Each row is a point. A path goes straight from each point to the next, and from the last back to the first. The post is the endless flat space through its rows: a point in 2 columns, a line in 3, a plane in 4, and so on, so that a path can go around it. Count how often the path circles the post. Going back the other way cancels.

Post, 2 rows:
[[ -7  47  30]
 [ -4 -41 -19]]
Path (13 x 3):
[[ 37  63 -16]
 [ 19  25  19]
 [ 11   3  54]
 [-21 -42  52]
 [ 35 -49  47]
 [ 49 -25 -32]
 [ -4  41 -15]
 [-30 -27 -29]
 [-22 -26  20]
 [  3  21  60]
 [ -5 -20  23]
 [-76   9   4]
 [-36  -5 -64]]
Times around: 0

Post:
[[ -1 -28   6  57 -42 -67   9 -70]
 [  7 -13  37  39 -50 -10  15 -35]
 [  4 -23  33 -12 -35 -45 -13  -9]
 [  6   8  25 -58   9  38  11 -48]
 [-21  12 -22 -46  -3  31 -51  49]
 [-40 -59  19  23  17 -47 -27  30]
 [  6  24 -12 -14 -37  -2  53 -15]]
Path:
[[-38 -33  56 -13 -42 -56 -23 -27]
 [-29 -28 -10 -42  23  13   2 -32]
 [ 12 -20   6  26 -49  26 -27 -64]
 [ 11  13 -45  12  -4  -1  26 -49]
 [ 54  34  41 -10 -63 -92   0 -17]
 [-20  -9  65  57 -24 -29   1 -12]
 [-45  -2 -15  83 -70  -2 -51 -92]
 [-31  -5  29 -34 -52  11   9  22]
 [-42  17   1  31 -25 -76 -25 -31]
 [ -8   6   4  35   1 -45 -32 -15]
 [  2 -19  32 -13  29  28 -35 -19]
 [-20 -23 -24  11  -1 -22   4  30]
 [ -3 -44 -12  -6 -36   9 -55 -55]
 [-48 -25  18 -47 -61 -34 -93  48]
 [-11   1  62 -21 -62 -33 -29 -23]
 [-22 -12  28  49 -31 -88   8  74]
 [ 29  30  -4  10  14  26  11 -41]
 [ 28  -8  -5  -7 -26 -18  21 -38]
 [-12 -51  -4  20 -25 -46 -42 -29]
 [-12  -1   9 -34 -33  17  -1 -35]
 [-47 -12  25   7   6 -22 -15 -19]]
Times around: 1

Post (11 x 12):
[[   4  -20   -7   21    6  -22    3  -33  -20   71   24   15]
 [  -3  -18 -113  -11  -24  -59   22  -16  -29   18  -28  -20]
 [   7   40  -54    6   24   70   28  -58   11  -19   17 -118]
 [ -21  -35   74  -56   22  -53    6  -34   -9  -24   43   35]
 [   3   15   41    6    5  -12   50   54  -43  -11  -41   -3]
 [   3  -38   -8    5  -35  -22  -26   26  -26  -53  -15  -11]
 [ -24   45  -97   15  -68   50   13  -39  -11   48    0  -18]
 [ -25  -51   80   56   16   17   34   38   13  -32   34   58]
 [  -8    4  -27   -8   38    6    3   29  -35    9   45  -31]
 [ -31  -19    8  -12   49   27    4   21    2    9  -33  -17]
 [ -12    8  -85   31    2    5   19   -7 -100  -34  -48   -7]]
Path (20 x 12):
[[ -27   14   31  -31   -7  -58   20  -19    9   20   32   21]
 [  -6   21   44   16   17    8  -29   -5  -12   42  -14   68]
 [  26  -15   10   12   77   13   31   46  -36  -45  -22  -30]
 [  28    1  -41  -22  -44   15    9  -47  -74   33   32  -12]
 [ -29  -21  -68    1  -31  -10   19  -26 -100  -16   26  -22]
 [ -68   27  -18  -45  -34  -20   15  -29  -55  -14  -11  -33]
 [ -16   16   38   -8  -11  -77   -3    7  -23  -14   53   15]
 [  34    6   26   -1  -38  -33   27  -40   41  -32   19  -14]
 [  32    6  -68   -5   10    9   -6   49  -54   13   28   16]
 [  28  -51  -17   28   62   37   40  -31   29    4   43  -45]
 [  18   18   10  -16   53  -26   48  -27  -32  -32   -5   -9]
 [ -57   37    9  -24   35   13   37  -11    1  -42  -32    3]
 [ -27   15   35   10    5   31   12   26    0    5  -19  -21]
 [ -40  -10   -5  -20   12    6    2   -6  -34   31   60   -1]
 [   5  -48   16   28    4   16   22   -5  -42  -20   17   -5]
 [  14  -31  -54   -3   13   -5   12  -36   -8  -25   63  -22]
 [  20  -15 -106  -33   27  -36   25   18  -46  -29    2   26]
 [   2  -38  -78   20   11   -3   34   -6  -87   16  -21    7]
 [ -79  -25  -39  -30  -37   11   12    1  -63   17  -54   19]
 [ -54   -6   -5   46   26  -15   57  -33  -26   17    1   -7]]
Times around: 1

Post:
[[ 22  -6  26   1  22  -5 -25  51 -18  63 -10  16   2 -13  32 -35  29  74]
 [-14   8 -20  29 -58  24  51  51  46 -62  12  16 -39 -12 -20  27  15   8]
 [-54   9   1  -9 -40  17 -16  46  34  -9  26  16   1   2  33   4 -26  -1]
 [-93  -3   1  28 -34  19  34  14 -23  14   7 -51  -2  35 -31  20  -9 -14]
 [-42  14  -6   1 -26  41  50  30  40 -68  36   8 -46 -38  -9 -35 -21  32]
 [ 21  66  22 -15  41 -42 -45   7  15 -10   3  30  11 -28  18   7  40  72]
 [ 11  15   2   4 -46  -5  -2 -32 -27 -21 -11  -1  -8   0 -10  -4  36   2]
 [ 13 -14  33 -15   2 -10   3 -19   2  10 -29 -12   3 -41  32   4  23  55]
 [ 23   7  -3 -33  32 -61   1  19  10  79  48  22  -3 -36  19  -9   2  22]
 [  9  -9 -20  21 -13 -38 -52   0 -10  48  26  19   4 -28  -4   7  39  72]
 [-40 -45   3  31 -19  28 -12  24 -16  -3 -24 -46  -2  11 -66  17 -12 -43]
 [-33   8   8  -3 -67  34 -22   0  -3  10  17 -63  19  27 -45  39   5 -10]
 [  9 -21   0  49  -4 -14  -4  25  43  -1  26 -34 -39  10  11   2  13  -8]
 [ 37  20  27  -2   9  14 -35 -40   1  29  17  24  48 -30  21  16  47  34]
 [ 43 -16  55 -12  17 -43  -8 -13 -15  20  27  27  17 -11  17   4  12  58]
 [ 28  23 -25 -26  15   6   1 -30 -26 -13  18  26   9  -9  23  21  27  57]
 [-57 -51  -4  -1 -55  30  -7 -11  32  16 -13 -15  -2  49 -67  23  19 -25]]
Path, 32 rows:
[[ -17  -59   21   43   25   43   -9   29  -11  -32  -71  -10  -32    3
   -32  -11   73    6]
 [  22    9    6    5    9   -3   24   19   25   19    1   -8    7  -62
   -16    8   32    3]
 [ -35   33  -91    2  -61  -38  -10  -44  -20   52   32    3   39   54
   -30   80   57   62]
 [  15   38   16   42  -26  -28  -72   33  -14   11   26  -26   39    5
     6  -19   29    6]
 [  23  -13    1   34  -10   29  -52  -32   28  -38  -26  -36   27   -5
   -29   26   15   52]
 [  38   24    8  -20   70  -39   70   23  -36  110   58   35    6  -82
     8  -23  -18   62]
 [  71  -16   15   42   12   70  -10   26   68   69   36   28  -22  -25
    17  -18   61    4]
 [  21   -4  -19   42   19  -41  -24   -5  -59   26   24   40    2   -8
    11   19   60   74]
 [ -14  -81   53  -46   15  -16  -31   -8  -53   91   16   56   49   22
   -19   15    0   37]
 [ -34   -9   -9  -28  -29   19  -92   49   21   52    7   42   15  -23
   -34   28    0   45]
 [  27  -15   27   29   38  -22    8   -4  -45  -45  -35    3  -44  -60
   -61  -57    3  104]
 [ -12    2    1   11   -3   12    8    0   43  -30  -26   49    5  -10
   -26   63   -3    5]
 [ -25   90    9  -52  -44   -6    0   46    6   56   78   25  -21   -8
    15  -15  -22   39]
 [  39    2  -15  -14    6  -79  -63  -27   11   37   40    7    5   -8
    18    8  -24   47]
 [ -16   50  -29   24   30   -6   23   12  -18    0   46  -50   18  -16
    -9   21   -2   85]
 [  37   18   39   17  -30   23  -51    4   61  -59  -21   42   27  -38
    18  -12   49  -38]
 [  63    1   23  -34   41  -45  -84   -2  -15   26   15  -68    9  -58
    -1   37   12   27]
 [ -14   77   -6  -37  -51   44   14   38  -25    5   12   16   29   43
    -1   52   20  -27]
 [  18 -106   95  -13  -38   55   38   30   61  -12  -42   21  -15   13
     2   33  -24   62]
 [ -65    5  -13   19  -49    8  -22    4   -7   49  -12  -14   38   -8
   -18   49   23   54]
 [  50   27   72   25    1  -33  -33   26   69  -75  -21   -7  -52  -48
    19  -20   -7   -5]
 [ -45    5   34   -6  -75   54    7    8   38    8   -7  -71   -1  -18
   -66   70   23  -19]
 [  22  -26   -5   25  -46  -18  -34  -15   -3   45   -5 -102    2    5
    -2   71   68  -11]
 [ -23   -9   -7    5   17   20   39    8  -11  -12   28   26  -20  -23
     8    6   39   63]
 [   4  -33   43   -9   43   55  -35   57  -29   -4  -75   13    3   -8
    21   -6   -3   35]
 [ -20   69   -7  -11   19  -25  -36    6   19  -44    8   79  -12  -66
   -16  -33  -23    4]
 [ -19    8   34   45  -27   30    9   36   22  -74  -82  -33  -21  -12
     3   30   21   30]
 [ -20  -69   64   13  -13    6   13   -5   27   20    3  -16  -19    1
     1   41   -2   19]
 [ -20   50    7  -21  -65   -5   -8    2   39   21   46   -5  -15   22
    -2   34  -24  -27]
 [  42  -60   38  -21   51  -37   20  -14   14   22  -32   26  -16  -37
     5  -42  -24   28]
 [  10   49  -42  -26  -52   39  -57    0   60   42   57   21   -6   20
    13  -15   32  -23]
 [ -13   77   53   25   -3   16  -66   40   -1  -74   35  -24    5  -68
    -9   19  -28   28]]
Times around: 0
